Every row gives one point. The window is the flat piece filled in between its corners: a triangle in 3 columns, a solid with four corners in 4, and so on. A path goes straight from each point to the next, and from the last back to the first. List the points from which the path goes on through the window.

Window:
[[ 6.6 -6.9 -4.0]
 [-5.5 -0.6 -1.4]
 [-5.3  4.8  0.9]]
Path:
(1): [-5.0  1.8  5.2]
(2): [-4.0  5.2 -5.0]
(3): [-1.5  0.7 -6.0]
(4): [-1.7 -3.1  1.7]
(5): [-2.3  0.7  2.2]
(6): [-2.8  3.5 -3.6]
(7): [-5.4  1.0 -5.3]
(8): [-4.6 -2.2  2.2]
Through the window after points: 1, 3, 5, 7

Window, 4 rows:
[[ 0.0  5.7 -0.7  0.3]
 [-7.6  5.0 -0.5 -0.9]
 [ 4.4 -1.5 -5.8  2.5]
 [ 6.3 -7.8  1.8  5.1]]
Path:
(1): [ 6.6 -6.1  0.2  0.4]
(2): [ 4.1 -2.2 -2.1  9.3]
(3): [ 2.5 -3.1 -1.9 10.7]
(4): [ 3.8 -6.6  1.5 -0.2]
(5): [-0.7 -2.1  1.0 -1.2]
(6): [-0.4  0.5 -0.6  6.5]
(7): [ 2.6  2.9 -2.6  5.8]
(8): [ 3.4  0.6 -2.5 -1.7]
(9): [ 2.3 -0.9  0.3 -2.8]
(10): [-0.2  3.9 -1.9  7.8]
(11): [-1.2  0.7  1.2  8.7]
(12): [ 1.4 -0.9  1.8 -1.1]
(13): [-4.6  3.2 -0.8 -2.4]
(14): [-5.0  5.3 -2.5  7.5]
(15): [0.0 2.7 0.4 5.0]
(16): [ 0.9 -1.8 -0.8 -4.6]
Through the window after points: 5, 9, 13, 15

Window, 6 rows:
[[  1.7   6.5  -4.1  -2.6  -2.7   0.8]
 [ -0.8   3.9   7.8  -0.4   1.1  -3.0]
 [ -2.5   3.6  -4.3  -8.2  -0.3   1.0]
 [  5.3  -0.9  10.9  -1.5  -0.5  -5.0]
 [  1.7   1.8  -3.3  -0.4   6.7   0.9]
 [ -3.1  -1.2 -11.4   6.6  -5.3  -3.4]]
Path:
(1): [ 2.6  4.8 -1.4 -1.4  3.6 -5.2]
(2): [ 0.9  0.6  0.1 -0.7  1.1  2.1]
(3): [ 1.2 -1.3 -1.2  3.3 -1.4  1.8]
(4): [ 3.0  7.0 -1.7  0.1  0.7 -9.3]
(5): [ 2.2  5.8  2.7 -7.6  1.7 -6.0]
(6): [ 0.4  0.8  2.3 -2.9 -0.6  6.6]
(7): [-0.2 -0.6  0.3  0.7 -4.2  5.3]
(8): [ 3.4  3.0 -3.3 -2.6  1.6 -2.6]
Through the window after points: 1

Window (8 x 8):
[[-10.8  -2.9  -1.0  -2.1  -0.5  -5.4   3.8  -2.0]
 [ -0.2  -2.5  -0.6   1.0  15.4  -1.4  -2.8  -4.4]
 [ -2.8   4.9  -2.0  -1.0  -3.5  -4.1   1.5   0.7]
 [  3.7  -5.9  -0.6  11.2  -6.9  11.0   3.6   0.3]
 [ -0.4   0.2   2.1  -2.9  -3.5  -6.9   2.8  -3.3]
 [ -9.1   1.0   4.5  -0.6   5.1  -2.9  -1.0  -4.5]
 [ -1.3   2.0   0.8   5.2   0.2  -9.2  -1.4   0.2]
 [ -5.4  -1.5   0.3  -3.0  -2.9  -5.4  -3.5  -0.6]]
Path:
(1): [-1.3  0.1  5.9  0.9  0.5 -5.7  2.4  5.1]
(2): [-1.6 -2.2  1.9 -0.5 -0.8  0.1  1.9  0.7]
(3): [ -2.5  -0.3  -4.6   1.8  -4.0  -0.5  -0.5 -10.1]
(4): [-3.1 -2.7 -3.6  5.3 -2.5 -0.5  0.3 -6.5]
(5): [-2.4 -2.9  2.4  1.5  1.1  1.0  3.1  2.9]
(6): [-2.3 -0.1  0.9 -1.0 -1.3 -2.9  2.3  4.0]
(7): [-5.6  3.1 -3.5  1.7 -3.9 -3.2 -0.3 -6.6]
(8): [-5.0  0.0 -4.8  2.7 -3.3 -5.5 -3.1 -8.6]
(9): [-4.6 -1.3  4.6 -2.4  2.0 -3.2 -0.5  2.8]
(10): [-2.9 -2.6  2.6  1.9 -1.7 -0.7  2.3  2.4]
(11): [-2.4 -0.9 -6.4  5.5 -0.8 -0.5 -0.3 -7.8]
(12): [-5.2 -0.9 -1.4 -1.3 -2.1 -4.9 -1.8 -3.4]
(13): [-5.0 -2.3  5.0 -3.6 -0.6 -4.9  0.2  4.9]
(14): [-5.3  0.1  1.4 -2.0 -4.0 -5.6  2.8  1.9]
(15): [-7.4  2.1 -3.9  1.3 -6.0 -5.6  2.3 -6.7]
(16): [-1.2  0.7 -2.6  3.7 -1.5 -5.9 -1.2 -5.4]
Through the window after points: 4, 6, 8, 10, 12, 16
